Rows are points. Each copy is the shape, with its points in the same order, turned, moved and blurred by noise. Some copies are also mirrored. Which?
In the rows, zero is written as 128.

Shape (7 x 3):
[[143 122 163]
 [119 104 157]
 [113 151 162]
 [115 154 159]
 [117  74  60]
 [114 120 158]
 [131 154 140]]
Copy 1 (7 x 3):
[[ 88 157 132]
 [ 87 131 117]
 [100 132 165]
 [102 133 165]
 [168 123  59]
 [ 92 128 132]
 [121 151 157]]
Copy 1 is: mirrored
Copy 2 (7 x 3):
[[107 120 161]
 [ 87 125 146]
 [103  79 147]
 [108  78 148]
 [123 170  64]
 [ 92 103 146]
 [127  89 142]]
Copy 2 is: mirrored
Copy 3 (7 x 3):
[[108  97 119]
 [137  96 133]
 [ 99  99 163]
 [ 97 105 163]
 [189 183 124]
 [126  98 145]
 [ 93 121 149]]
Copy 3 is: mirrored

Shape (7 x 4):
[[120 120 192 112]
 [137 149 131  80]
 [157  92 113 164]
 [134 131 110 139]
 [130  86 146 125]
 [ 90 128 176 101]
 [173 111 108 172]]
Copy 1 (7 x 4):
[[129 157 149 184]
 [102 170 129 118]
 [167  85 144 115]
 [137 118 111 120]
 [128 110 162 150]
 [ 99 150 128 188]
 [186 103 133 105]]
Copy 1 is: only turned
Copy 2 (7 x 4):
[[172 123 182 150]
 [170 139 118 116]
 [102 127 116 187]
 [117 141 121 139]
 [140  96 136 170]
 [163 107 176 119]
 [ 95 153 108 189]]
Copy 2 is: only turned
Copy 3 (7 x 4):
[[157 107 146  98]
 [146 164 104  76]
 [141 165 152 179]
 [122 171 130 133]
 [152 129 129 144]
 [131  94 118  90]
 [134 190 165 173]]
Copy 3 is: only turned
Copy 4 (7 x 4):
[[ 80 141 186 127]
 [121  85 149 116]
 [150 169 110 159]
 [125 135 111 129]
 [103 144 149 167]
 [ 58 136 166 118]
 [162 170 113 147]]
Copy 4 is: only turned

Shape (10 x 4):
[[106 116  93  98]
 [194  87 163 114]
 [125 112 102  88]
 [167 101  95  89]
 [ 95 104 171 144]
 [148  90 131 127]
 [122 148 164 105]
 [123 178 104 136]
 [103 131 157 113]
 [121  86 114 106]]
Copy 1 (10 x 4):
[[100 128 154 102]
 [187 115  75  97]
 [122 122 149  88]
 [139  93 123  67]
 [128 171 104 154]
 [136 124  95 105]
 [163 147 146 143]
 [123  89 166 162]
 [140 159 141 139]
 [115 136 119  91]]
Copy 1 is: mirrored
Copy 2 (10 x 4):
[[104 148 112 105]
 [100  53 174 130]
 [100 133 126  97]
 [ 75 123 159 106]
 [150  82  87 142]
 [100  94 134 138]
 [164  99 133 103]
 [161 164 146 135]
 [155 104 109 110]
 [ 92 112 109 118]]
Copy 2 is: mirrored
Copy 3 (10 x 4):
[[138 131 119  87]
 [204 125 195 146]
 [144 136 137  90]
 [166 165 152 109]
 [152  53 143 132]
 [179 117 143 136]
 [125  87 183 114]
 [ 81 129 149 137]
 [128  82 159 114]
 [168 116 130 104]]
Copy 3 is: only turned

Shape (10 x 6):
[[ 75 110  92 135 133 112]
 [119 148 136 140 103 115]
 [100 143 107 134 140 172]
 [120 112 128 131 141 128]
 [108 138 178 164 133 170]
 [123 152 148 178 155 155]
 [192 110 187  80  91 101]
 [ 90 156 124 123 160 124]
 [171  94 131  85 127  62]
 [ 74 132 142 136 147 140]]
Copy 1 (10 x 6):
[[111 177 142 129  88 111]
 [133 115 156 103 104 146]
 [150 145 104  96  97 127]
 [127 132 130 126 133 120]
 [173 108 148  75 135 104]
 [173 135 134  71 149 135]
 [102  28 138 151 150 152]
 [105 147 117  76 114 120]
 [ 62  91 135 176 151 155]
 [123 147 140  84 110  88]]
Copy 1 is: mirrored
Copy 2 (10 x 6):
[[115 144 180  96 102 155]
 [115 155 147 144 154 147]
 [ 98 150 110 103 118 165]
 [123 123 143 120 124 130]
 [ 98 120 100 171 126 133]
 [ 91 148 101 141 117 111]
 [206 106 120 152 207 121]
 [ 82 144 144 100 149 134]
 [187 131 161  89 183  98]
 [ 78 112 145 123 128 141]]
Copy 2 is: only turned
Copy 3 (10 x 6):
[[155 134 125  90 172 113]
 [133 154 144 140 127 142]
 [104 122 147  82 129 121]
 [138 128 128 121 131 103]
 [100 155 189 132 111  98]
 [ 79 164 157 128 117  96]
 [179 112 124 203  58 144]
 [131 163 127  82 115 111]
 [189 124  62 166 106 126]
 [138 157 162  93 131  99]]
Copy 3 is: mirrored

Shape (13 x 8):
[[146  69 127 111  89 147 170 145]
 [ 98 134 121 140 152 149  92  98]
 [ 75 125 131 141 136 140  91 132]
 [153  78  96 124 184 128 116 198]
 [161 117 152 100  88 113 156 192]
 [132  85 106 159  94  94 149 106]
 [135 107  74 116 137 132 164 193]
 [115 150 127 108  91 142  70 132]
 [127 176 152 122  99 142  84  94]
 [100 158 146 126 136 138  76 121]
 [139 135 126  79 131 146 121 131]
 [119 116 107 166 170 161 142 130]
 [ 95 157 150  89 129 109  91 126]]
Copy 1 (13 x 8):
[[135 190 117 100 144  66  97 148]
 [138  98 117 158 110 142 132 131]
 [134 121 105 143 100 163 125 151]
 [ 90  85 122  79 140 100  89 202]
 [106 180 143  50 142 101 139 155]
 [121 153 129 110 132 110  59  90]
 [141 114 108  47 121  81  97 161]
 [120 142 144 135  69 128 158 142]
 [121 137 144 161  97 135 181  99]
 [116 113 125 152  96 162 158 137]
 [144 125 154 118 130 102 159 150]
 [134  89  72 121 136 111 113 128]
 [144 126 159 123 106 171 168 145]]
Copy 1 is: mirrored
Copy 2 (13 x 8):
[[129 123 207  86 152 107 120 143]
 [129 155 127 164 136 163 132  91]
 [119 130 135 178 149 152 101  98]
 [102  84 158  78 154 211 104 128]
 [113  71 151  84 161  87 110 159]
 [174 136 176 115  93 129 105 148]
 [ 77 104 168  63 124 155  92 125]
 [122  88 133 166 131 115 152  94]
 [132 128 101 176 134 106 169 110]
 [120 117 105 175 152 140 135  98]
 [108 118 134 102 164 124 149  96]
 [ 97 167 150 126 130 187 114 134]
 [132 109  94 144 155 111 118  81]]
Copy 2 is: mirrored

Shape (11 x 8):
[[113 131 111 119 126 115 102 128]
 [141 136 148 166 103  69 183  45]
 [174 103 110 158  62  95 172  15]
 [142  79 119 172 126 136 111 144]
 [127 155 107 130 103 122 146 172]
 [106 114 129 151  92 148 119 145]
 [109 135  83 154 135 148 141 155]
 [123  93 128  87 153 106 152 149]
 [ 74 133 103 126 129 148 140 145]
 [144 107 144 133 116 153 148 137]
 [155 129 140 116 149 140 136 117]]
Copy 1 (11 x 8):
[[132 123 123 106 127 100 116 112]
 [179 204  79  72 182 125 188 135]
 [227 191  53 137 189 126 185 138]
 [127 132 145 144 189 130 111 117]
 [112 154 106 103 135  94  74 153]
 [ 99 129 114 138 157 104 121 139]
 [104 143  98 119 144 133  74 107]
 [148 115 149  76 125 153 107 157]
 [ 88 116  92 102 123 135 105 125]
 [124 157 135 136 146 140 119 157]
 [144 172 147 114 116 141 127 129]]
Copy 1 is: only turned
Copy 2 (11 x 8):
[[114 144  96 122 120 116 112 160]
 [113 134 114 122 211  72 140  66]
 [113 167 164 118 188  41 102  48]
 [151 142 121 163  85 123 124 114]
 [129 112 131 105 116 108 164 172]
 [105 145 118 127  86 117 155 129]
 [132  93 113 102  88 123 128 139]
 [101 102 132 169 148 140 111 169]
 [ 84  99 103 106  95 131 130 151]
 [117 136 151 136 120 145 144 124]
 [131 139 135 122 150 158 116 134]]
Copy 2 is: only turned
Copy 3 (11 x 8):
[[114 124 100 156 155 125 144 104]
 [128  79 152  38 178 120 170 101]
 [136  62 104  32 160  75 212 129]
 [147 112 108 153 111 146 180 152]
 [141 168 128 147 179 119 145 136]
 [111 149 130 147 127 115 172 136]
 [166 150 137 168 137 111 159 114]
 [128  86 128 171 172 119 114 141]
 [128 144 149 178 143  97 147  98]
 [128 127 128 134 128 110 137 163]
 [135 110 114 124 128 117 109 139]]
Copy 3 is: mirrored
Copy 4 (11 x 8):
[[118 107 122 130 139 120 115 103]
 [148 195 123 107  65 193 106  87]
 [171 185 115 163  93 247 111  99]
 [108 165 110 178 156 113 119 119]
 [116 114  85 117 118 113 124 155]
 [ 82 138  87 138 153 139 116 122]
 [134 134  77 120 157 107 147 129]
 [ 97 120 140 151  97 103 171 108]
 [ 99 117  86 104 153 121 158 106]
 [ 99 157 130 146 136 139 142 147]
 [124 146 161 129 134 134 139 132]]
Copy 4 is: only turned
